Every row gives one point. A path goes straight from each point to the next, and from the last back to the first. The post is the endless flat space through its rows: a point in 2 columns, a line in 3, a plane in 4, and so on, so that a path can go around it. Count how often the path circles the post. Going back the other way cancels.

Post:
+0.10 -0.40
Path:
-0.21 -0.62

+0.31 -0.68

+0.46 -0.37

+0.16 +0.22

+0.50 -0.59

-0.09 -0.69

-0.06 -0.30

+0.15 +0.07

+0.28 -0.39

+0.02 -0.90

-0.29 -0.34

+0.00 +0.22

+0.63 -0.20

+0.38 -0.94

-0.11 -0.51

-0.09 -0.18

+0.48 -0.08

+0.32 -0.72

-0.25 -0.97

-0.52 -0.21

+0.25 -0.06

+0.47 -0.62

+0.56 -0.05

-0.13 -0.10
Times around: 3

Post (5 x 6):
+0.20 +0.10 +0.74 +0.27 +0.31 -0.12

+0.45 +0.24 +0.41 +0.06 +0.77 -0.10

+0.08 +0.24 -0.03 +0.29 -0.54 -0.13

-0.46 +0.15 -0.51 -0.18 +0.17 -0.24

-0.19 -0.17 -0.41 +0.18 -0.30 -0.07
Path:
+0.24 -0.48 -0.62 +0.06 +0.77 +0.52

+0.29 +0.72 -0.62 +0.57 -0.64 +0.00

-0.65 +0.34 +0.21 +0.39 +0.33 -0.21

+0.18 +0.38 -0.04 +0.26 -0.35 +0.04

+0.41 +0.52 +0.79 +0.00 -0.01 +0.00

+0.26 +0.18 -0.06 -0.10 -0.22 -0.14

-0.16 -0.02 +0.16 +0.22 -0.61 -0.53

+0.28 +0.25 -0.31 -0.04 -0.38 -0.01

+0.30 +0.11 -0.42 +0.01 -0.01 +0.54

-0.64 -0.68 -0.06 +0.19 +1.33 +0.33

-0.02 +0.61 -0.45 +0.44 -0.26 -0.61

-0.07 +0.21 +0.10 -0.09 -0.03 -0.51

+0.12 -0.14 +1.26 -0.58 +1.49 -0.25

-0.32 +0.44 +0.58 -0.30 -0.46 -0.15

-0.11 +0.01 +0.55 +0.21 -0.65 -0.44

-0.14 +0.61 -0.11 +0.20 +0.18 -0.61

-0.33 +0.63 -0.04 +0.02 +0.09 -0.26

+0.08 +0.60 +0.05 +0.18 +0.80 -0.34

-0.06 +0.05 -0.17 +0.37 -0.28 -0.64

+0.04 -0.78 -0.19 +0.22 -0.12 -0.05

-0.08 -0.16 +0.38 +0.33 -0.77 +0.01

+0.46 +0.56 +1.18 +0.20 +0.60 -0.03

+0.43 -0.12 +0.02 +0.76 -0.70 +0.08

-0.61 -0.04 +0.31 +0.25 +0.59 -0.56

+0.29 +0.16 -1.41 +0.23 +0.74 -0.09

-0.12 +0.99 -0.13 +0.00 -0.19 -0.26

-0.47 +0.02 -0.02 +0.20 -0.65 -0.03

-0.18 -0.54 +0.30 +0.10 -0.19 +0.07
Times around: 1
